Each row of a before or after table is a point. One or more steps were done to the points. Then noise was added and the rows were shuffled. The steps act on columns, c1 being the first. What was done? A step turns or swaps two columns, mirrors them in a line or flattens them onto one, adds a multiple of one to another, or multiplies or shifts one. Angles are multiples of 10 degrees, from the lower column toward the higher: turns from -170 to 170, lines from 10 to 170 but not 90. Use the fewest steps. Two steps may share a column if one is a turn and the other turns, adds or multiplies; they go together, in the order done. Otherwise the lowest column goes first.
(in the rows, 128 means zero)

Before, 8 rows:
[[122 126 189]
 [182 205 109]
 [117 114 101]
 [105 113 176]
 [183 108  84]
 [125 105  97]
 [109  98 138]
 [ 95 162 111]]
After, 8 rows:
[[112 139 103]
 [132 131 189]
 [ 91  95 116]
 [114 145 180]
 [120 150  97]
 [178  54  99]
 [173 148  75]
 [111 158 140]]
Steps: turn c1 and c3 by -10 degrees; multiply c2 by -1

Before (11 x 6):
[[ 49 162  67  83 186 115]
 [157 140  67  43 150 106]
 [ 91 146 162 156 144 144]
 [118  74 115 147 116 103]
 [111 158 183 108 189 117]
 [118 109 111 131 114 131]
 [103  98 101  72 144  76]
 [103 149 113  91  67 170]
 [108  97 109 117 196 100]
 [ 88 150 133  59 149 156]
 [ 84  97 108 105 141 129]]
After:
[[130  96 107 105 142 129]
 [129  97 109 117 195  99]
 [127 107 112 131 115 131]
 [127 149 112  89  71 169]
 [126 157 182 109 188 115]
 [126  74 115 146 115 103]
 [129 141  67  43 152 106]
 [128 101 103  74 146  74]
 [128 163  69  84 187 116]
 [129 142 162 157 144 142]
 [128 151 134  58 148 157]]
Steps: multiply c1 by 0

Before, 10 rows:
[[130 137  87 116 198  93 173 106 161]
 [ 93 151  74  97 108 129 153 200  95]
 [139 205 150 219 151 108 154 133 126]
 [127 152 198 111  92 112  55  90 147]
 [130 125  96 143  86 157 151 203 139]
 [138 129 155 149 181 109 142 101 109]
 [ 65 129 151 144  88  97 147 132 113]
 [126 157 208 118 144 111 128 124 155]
 [145 130 101 104 100  85 176 182 113]
 [135 145 156 109  93 161 168  93 136]]
After, 10 rows:
[[ 90 153  72  93 113 127 151 231  95]
 [125 156 209 113 146 110 130 157 154]
 [141 208 148 216 147 110 152 170 128]
 [130 124  96 146  83 163 150 235 142]
 [135 148 156 107  90 161 164 125 136]
 [130 138  88 114 197  93 175 134 161]
 [148 131 103 104  98  83 174 210 115]
 [139 128 156 147 181 115 141 132 112]
 [132 152 201 111  94 111  56 116 148]
 [ 66 134 151 149  86  98 146 164 111]]
Steps: shift c8 by 30

Before (11 x 12):
[[139  85 156  91 129 172 145 117 149 204 142 136]
 [215 168 108 109  95 161 111 175 155 206 139 102]
 [211 141 177 155  59  95 161 136  95  95 155 170]
 [215 115 182  94 125 121 121 168  73 157 114  79]
 [118 173 132 181 122  89 116 205  62 175 133  77]
 [201 110 146 199 118  65  93 182 139 122  96 102]
 [131  75 124 102 108 146 158 188 113 107 113 129]
 [154 111 111 119 147 168 113 138 162 108  89 159]
 [136 101 167 198  77 161 114 130  67 118 137 143]
 [124 147 120 147  50 120 108 110 161 164  76 166]
 [101 140 108 161 119 113 167 128 148  93 146  72]]
After (11 x 12):
[[165 156 177 125  59  94 188 137  93 103 144 170]
 [138  98 156 141 128 173 146 115 149 197 161 134]
 [142 169 105 140  94 161 151 175 156 199 118 104]
 [133  96 145 130 118  64 134 183 138 134 110 100]
 [140  76 123 126 109 145 153 188 114 104 142 130]
 [121 117 120 136  50 121 111 110 160 165  76 167]
 [124 110 167 128  78 161 122 131  64 130 149 144]
 [148 110 182 132 124 120 160 169  72 151 122  79]
 [129  92 111 123 147 166 128 138 161 108 101 159]
 [139 147 108 123 121 112 146 128 150  98 137  70]
 [118 168 133 138 122  90 115 205  63 183 111  78]]
Steps: flatten c1 and c7 onto the line at 60 degrees; turn c2 and c11 by -30 degrees; flatten c4 and c10 onto the line at 80 degrees

Before:
[[125 118 137 151 137 105 165 119 149 163 127 102 131 132 117 109 108 136]
 [134 106 129 174 120 106 145 115 185 176 154 101 121 124 111 104 122 111]
 [ 82 134 176 118 108 115  89 143 153 114 133 154 142 101 137 150 106 154]
 [104 132 161 126 140 111  86 139 157 135 128 170 138 123 146 173 118 166]
 [149 137 131  81 175 120 131 142 138 134 157 129 150 129 107 141 133 106]
 [130 138 158 116 151 123  99 150 123 167 132 152 151 115  94 132 137 121]
 [150 152 150 106 135 138 127 167 133 139 137 130 150 116 123 161 131 139]
 [127  87 139 154 133 133 142 123 148 176 152  87 116 139 107 119 110 128]]
After:
[[146  87 156 155 134 133 141 123 148 175 152  87 116 139 116 119 109 128]
 [143 151 183 106 137 138 127 166 133 139 138 130 150 116 145 161 132 140]
 [145 105 131 174 120 106 145 116 185 176 154 101 120 124 124 105 122 110]
 [100 132 211 126 141 111  85 138 158 135 128 169 138 122 117 174 117 167]
 [136 118 150 151 137 105 165 119 150 163 127 102 130 133 120 109 108 136]
 [ 97 135 248 117 109 115  89 143 153 114 133 154 142 101  92 150 106 154]
 [157 137 135  81 174 120 130 142 138 134 157 129 150 130 136 142 133 105]
 [158 138 203 117 151 123  99 150 123 167 132 151 151 114 112 133 137 121]]
Steps: turn c1 and c15 by 60 degrees; multiply c3 by 2.5

Before:
[[141 108  80  69 105 142 104  88 113  86 212 106 130 133 155 127 231 121
  151 152 128 143 114  71]
 [ 88 157 105 124 132 101 142 139 161 117 107 132 145  59 102 163 117  74
   72 106 105 125  81 145]
 [105  69  99 134  80 139 121  87 127  87 228 145 116 145 116 117 209 154
  130 121 165 156 112 149]
 [152 151 125 139  76 107 108 146 204 144 119 139 154  69  80 125 115  88
  137 108 118  92 113 119]
 [ 90 176 141 129  92 103 109 132 139 150  62 120 125  88  60 140 157  99
  126  70 117 148 121 122]
 [132 155 143 101 104 141 166 130 140 154 124 154 147  89  65 172 151  89
   86  76 120  62 133  99]
 [102 149 119  96  66 105 171 136 201 129  83 132  88 159  80 127 119  68
   88 110  92 128 145 115]
 [135 145 102 131  85 119 148 114 160 132  47 128 174 128  90 167 135 116
  103 126  98 113 144 159]
 [ 93 101 109 109 100 146 111 107 113  67 210 131  65 134 151 132 248 144
  183 185 129  93 117 152]
 [104 156  68 169 129  98 150 113 179 146  92 156 128 114  73 148 116  84
  138  53  61 109 155 122]
 [115  48 126 122 124 109 118  63  88 112 187 113  89 113 163  89 177 135
  151 152 142 113 135 119]
 [113  57 139 136 107 157  86  91 126  42 181 123 114 150 158 153 219  94
  149 132 159 106 107  87]
 [ 67 144  82 108  85 121 118  94 128 122 105 160 148 122  64 125  98  78
  145 120 128  97 119 127]]
After:
[[ 91 156 103 124 117 103 142 138 158 121 108 132 147  56 102 165 121 188
   68 104 105 126  79 142]
 [108  71  96 131  88 161 120  91 126  86 229 148 115 147 124 118  58  72
  129 123 165 155 112 149]
 [145 108  83  67 117 153 106  87 112  83 209 108 129 136 154 132  26  96
  151 151 130 146 114  70]
 [114  56 141 135 127 163  85  89 121  43 181 122 115 147 157 154  30 130
  149 129 163 105 105  86]
 [113  46 125 125 116 114 115  58  85 108 188 109  89 108 163  85  84 103
  147 152 143 114 128 126]
 [102 155  71 171 113 101 149 117 177 148  96 157 128 111  73 147 128 170
  136  54  61 103 155 123]
 [ 87 180 142 130  86 127 108 131 139 153  64 119 119  85  59 140  92 147
  126  70 116 147 117 122]
 [134 155 146  98 115 150 170 133 142 150 121 154 147  89  67 170  92 159
   86  79 119  64 129  99]
 [103 151 120  99  58 140 174 137 200 127  83 133  88 158  77 129 115 189
   85 112  93 130 143 116]
 [ 68 144  81 103  83 144 118  91 128 121 101 159 151 121  67 123 143 186
  147 118 128  98 121 130]
 [ 92 107 108 109 112 156 109 110 113  69 209 135  63 130 150 130  23  69
  184 187 131  96 113 153]
 [153 149 123 142  80 139 107 148 204 144 118 138 153  67  80 126 126 173
  137 106 120  88 112 116]
 [139 145 100 131  88 139 149 115 160 135  46 132 176 126  86 165 118 133
   99 125  99 113 141 159]]
Steps: turn c5 and c6 by -30 degrees; turn c17 and c18 by -160 degrees
